Every row gives one point. The window is the flat piece filled in between its corners: a triangle in 3 columns, a solid with four corners in 4, and so on. A path goes straight from each point to the next, and from the last back to the first. After which points does the path pass through the window?

Window:
[[-10.5,4.5,4.1,7.0],
[-4.2,-4.3,0.0,0.4],
[4.0,0.6,-1.6,1.3],
[8.7,-3.4,2.9,-0.7]]
Path:
(1): [-4.2,-8.1,-0.8,5.5]
(2): [-3.3,-0.9,0.8,-2.5]
(3): [-6.0,8.5,1.6,-1.4]
(4): [-7.5,-3.3,3.5,10.6]
(5): [5.2,-0.7,-1.5,4.7]
(6): [-0.3,2.5,-0.4,-5.2]
(7): [6.1,1.9,5.2,-3.1]
(8): [5.8,-2.3,0.0,5.0]
(9): [5.8,-3.4,0.4,8.0]
(10): [6.5,-2.9,3.1,-2.9]
(11): [0.0,3.2,2.2,-2.5]
(12): [3.4,-0.8,-2.3,4.2]
(13): [4.3,-1.2,-3.6,4.6]
(14): [1.8,3.2,3.0,-4.2]
(15): [-1.7,1.3,2.7,-1.2]
(16): [0.4,-4.6,1.3,4.9]
Through the window after points: 1, 3, 5, 9, 11, 13, 15

Window:
[[-1.6,-5.1,5.4,9.4,0.1,1.6,2.9,-5.0],
[10.2,2.0,3.4,3.5,3.7,-4.2,2.9,-0.2],
[0.0,1.1,2.4,-2.8,3.7,-3.0,5.0,-3.6],
[-0.5,-8.3,3.5,1.4,-1.5,13.1,-3.1,5.7],
[-1.8,7.2,-1.8,2.4,-3.7,-1.0,-1.7,1.1],
[1.3,1.8,9.5,0.1,5.2,-1.8,1.1,-4.3],
[-2.3,-3.8,12.9,3.1,3.6,0.8,9.3,2.2],
[4.8,-1.1,-2.8,-2.4,-8.8,-1.7,-9.6,-1.5]]
Path:
(1): [-1.4,-4.8,4.3,3.5,1.1,-0.2,2.0,5.6]
(2): [1.8,-1.5,7.1,3.5,-1.0,8.4,-1.2,-4.5]
(3): [6.4,1.6,1.7,1.0,-1.1,0.0,1.4,-2.5]
(4): [6.4,-1.6,3.8,3.4,2.7,-4.3,-2.1,3.0]
(5): [-1.2,0.2,3.9,4.5,4.0,-0.8,1.0,1.3]
(6): [0.1,-0.7,8.7,1.2,-3.6,5.1,6.0,-3.3]
(7): [3.9,1.2,5.9,-3.3,-5.6,3.1,4.9,-7.3]
(8): [0.4,-4.2,5.1,1.7,5.3,-3.1,-0.3,1.7]
(9): [-0.4,-3.7,3.4,1.2,4.0,-6.8,2.7,2.6]
(10): [2.5,0.2,4.8,2.3,-2.2,4.6,3.8,-2.8]
(11): [5.0,2.5,2.0,-0.9,-5.6,1.6,4.1,-3.9]
(12): [-2.0,-3.7,2.7,0.1,2.9,-4.7,-9.1,1.7]
Through the window after points: 3, 11

Window:
[[-1.5,-1.7,-4.8,2.8,8.5,-0.3,-8.4,2.0,-5.1],
[5.4,6.4,-11.9,5.2,3.5,-3.1,1.3,-3.7,-0.6],
[0.6,-4.7,4.3,-1.3,0.7,-2.8,-0.8,-1.4,1.1],
[6.1,0.1,0.6,1.4,-2.0,-4.2,0.9,6.6,0.6],
[21.8,-0.1,-1.2,-8.7,-1.6,-7.9,2.8,2.0,-4.0],
[-7.9,-2.8,1.1,-3.0,4.7,-6.2,-0.3,4.7,2.7],
[4.1,0.4,4.5,-3.7,5.3,0.2,3.4,3.8,3.8],
[-6.0,1.1,3.7,-5.3,1.1,2.1,-4.6,4.0,-6.6],
[-4.8,6.6,-1.3,-0.5,0.6,-2.7,-11.3,2.2,3.1]]
Path:
(1): [3.9,-3.3,-2.8,-3.8,1.8,-0.1,0.7,1.4,-0.8]
(2): [2.7,0.9,-0.1,0.6,5.0,-7.0,-1.8,2.6,-2.0]
(3): [-0.3,5.0,-0.1,1.9,3.1,-3.2,-2.8,0.9,-3.2]
(4): [0.9,-2.1,-8.2,-6.5,0.0,2.0,-3.1,2.3,4.7]
(5): [4.4,0.6,-0.8,-4.9,-0.4,2.7,-1.4,3.4,0.8]
(6): [5.5,2.2,-0.4,3.8,6.9,-5.6,0.0,-2.0,-2.6]
(7): [4.2,3.2,-2.0,0.6,3.0,-5.2,0.5,0.0,-2.9]
(8): [7.2,1.5,-7.4,-3.9,-0.5,1.3,-2.1,1.5,-0.9]
(9): [6.7,-0.8,-2.8,-5.6,-0.8,-1.0,-0.8,0.6,0.2]
(10): [12.0,2.7,3.9,-1.4,3.8,-10.7,-2.5,4.8,-6.6]
(11): [-3.7,5.6,2.8,2.8,3.0,-10.4,-9.2,3.8,-6.5]
(12): [-0.2,-2.9,-4.3,-2.2,2.9,-0.2,-1.1,1.7,1.5]
(13): [0.0,-0.7,-3.9,0.1,-2.0,-2.1,-3.1,4.3,2.7]
(14): [4.3,5.9,0.5,-0.2,3.9,-4.8,-2.8,0.7,-1.4]
(15): [3.1,4.2,4.7,-0.5,7.5,-7.2,-3.4,0.5,-0.7]
(16): [2.2,-2.1,-2.3,-3.4,2.1,0.9,0.4,2.7,0.9]
Through the window after points: 3, 7, 9, 13

Window:
[[0.0,3.7,5.4,-0.7,5.2,2.0,6.5,2.6,-2.1,-6.9,2.1,2.3],
[5.1,5.5,-2.3,-8.0,-0.7,-1.5,4.5,-1.2,5.4,5.2,-3.6,3.8],
[8.8,5.7,5.6,-3.9,2.7,-4.0,-9.5,5.1,1.0,-2.2,5.2,0.0],
[-2.1,-0.5,-2.0,-2.2,-15.3,-0.8,0.1,-1.6,-3.5,4.2,0.8,3.5],
[-4.5,-0.2,6.2,3.2,-5.8,-3.5,10.7,-6.7,6.6,0.8,4.8,1.2],
[4.2,-6.4,5.5,2.9,0.7,4.8,12.7,2.9,9.3,-5.3,-2.3,2.4],
[2.4,-1.8,-1.6,-7.8,2.0,-5.1,0.7,0.4,3.5,-3.8,-0.6,4.2],
[-0.6,1.6,8.7,1.5,4.3,2.0,-0.6,-9.4,0.4,13.9,-5.1,-1.0],
[-5.8,4.3,-4.6,-4.3,-2.5,1.6,-2.3,-9.5,4.6,-5.3,4.7,-1.3],
[-1.0,0.5,-4.9,-4.7,0.0,0.4,4.6,-8.5,1.2,4.2,3.9,-3.6],
[-10.3,2.3,-9.8,4.7,-4.0,0.9,-3.5,3.0,0.5,-1.6,3.8,-5.0],
[7.6,0.1,5.2,3.5,-0.5,-3.2,4.6,-1.5,3.0,-1.2,-5.5,-0.2]]
Path:
(1): [2.5,0.0,-1.2,6.0,-2.9,4.1,2.5,-6.1,3.4,-0.7,2.9,7.0]
(2): [-8.9,2.8,0.1,-4.2,-1.6,-5.6,3.7,3.6,1.9,-0.9,1.7,-7.3]
(3): [-2.1,2.8,5.5,-4.6,0.4,-3.3,4.9,4.7,5.2,0.2,-1.6,-4.4]
(4): [2.8,1.2,0.7,1.6,1.2,2.4,2.1,-4.5,-1.3,-3.4,4.8,4.5]
(5): [2.6,2.0,-3.4,-0.1,-3.4,-0.4,4.4,-2.1,1.9,-2.0,3.4,4.3]
(6): [-1.3,-2.7,3.0,-4.3,-4.1,-1.5,2.9,3.5,4.0,-3.6,-2.1,-1.1]
(7): [-1.6,0.5,-0.1,-2.9,-3.3,-0.8,1.1,-0.3,1.5,-0.9,-0.4,-2.6]
(8): [0.3,1.5,-1.1,1.0,3.6,-1.9,-0.3,-5.5,3.1,4.8,1.2,7.4]
(9): [6.9,3.5,0.3,0.3,-0.6,-2.0,5.5,-4.0,2.4,2.2,1.1,6.2]
(10): [-2.4,-4.3,7.7,-4.6,2.7,0.1,-0.3,5.7,3.8,0.1,-7.4,-7.0]
(11): [-1.4,1.8,5.6,-5.4,-1.6,-2.2,4.1,-0.5,3.8,0.9,-1.3,-6.4]
(12): [-0.8,-0.3,-1.2,3.1,-0.9,1.0,6.5,-5.1,2.5,-0.5,4.3,4.1]
Through the window after points: 1, 3, 7, 11
